Every row gives one point. The ring and each string are closed loops that go straight from each point to the next, and from the last back to the first. Before rounding, they use only three directions, however many columns there are. How many times does the string pass through the ring? Passing back the other way cancels.

Ring:
[[ 11 -17  31]
 [ 18 -20  15]
 [ 29  -2  -1]
 [ 27  24  -1]
 [  4  25   4]
 [-17  11  18]
 [ -9  -1  33]]
String:
[[ 22  22  10]
 [ 30  40  14]
 [  0  35   4]
 [-26  10  -2]
 [-17   5   6]
 [ 13  16  24]
 [ -1  20  34]
 [-36   1  29]
 [-25 -10  16]
 [ -9  -7  14]
 [  8   1  19]
 [ 21  -2  46]
 [ 23 -16  53]
 [ 17 -26  40]
 [  2 -29  17]
 [  8 -10  13]
 [ 33  -7  21]
 [ 36 -22   7]
 [ 12 -25 -11]
 [  8 -10  -4]
 [ 25   8  15]
 [ 57  24  10]
 [ 60  33  -3]
 [ 25  21 -11]
 [  1   4   0]]
Times through: 5

Ring:
[[ -1 -20  25   9   8 -10  -1 -15]
 [  3  -2  26  17  21 -19  -8  12]
 [  7  13  13  14  19 -20  -7  30]
 [  8  17  -5   5   9 -12   1  30]
 [  8   8 -21 -10  -1   4  12   7]
 [  5 -10 -24 -19  -6  17  19 -24]
 [  1 -23 -10 -16  -8  15  18 -38]
 [ -2 -28  11  -4  -4   3   9 -34]]
String, 31 rows:
[[  4  -3  -8  -5  -1   1   9  -3]
 [  9  -5 -20 -15   8  15  15 -17]
 [ 10  -9 -32 -25   5  26  22 -31]
 [  6 -17 -37 -31 -10  31  28 -43]
 [  5 -23 -32 -30  -9  31  27 -50]
 [  6 -20 -18 -20   4  22  19 -41]
 [  4 -14  -5  -9   4   8  11 -22]
 [  0 -16   1  -5  -8   2  10 -19]
 [ -4 -28   5  -7 -17   4  13 -34]
 [ -8 -42  13  -8 -18   7  14 -52]
 [ -1 -35  12  -7   4  10  11 -48]
 [  2 -18   8  -2   8   2   6 -22]
 [  1 -13  10   2   4  -4   4 -11]
 [ -5 -16  25  11  -8 -17  -1  -5]
 [ -3 -13  24  11  -2 -16  -2  -2]
 [  1  -9  16   7   7 -10   0  -3]
 [  3  -7  10   4  10  -6   2  -3]
 [  0  -5  18  11   3 -16  -2   8]
 [  1   1  32  22  14 -28 -11  22]
 [  7   8  29  22  36 -25 -13  26]
 [ 10  10  18  16  36 -18  -9  23]
 [  7   5   8   7  20 -10  -2  13]
 [  4   5   8   8   8 -13  -1  16]
 [  2  12  11  14   0 -23  -4  34]
 [  9  33   3  16  13 -28  -8  60]
 [ 12  30 -10   7  18 -15  -2  46]
 [ 11  10 -11  -3  19   1   5  10]
 [  6  -1  -3  -2   7  -2   6   0]
 [  2   3  -1   2  -9 -10   5  13]
 [  7  15 -27 -11 -10   2  13  18]
 [  3   5 -15  -7 -15  -2  11   9]]
Times through: 3
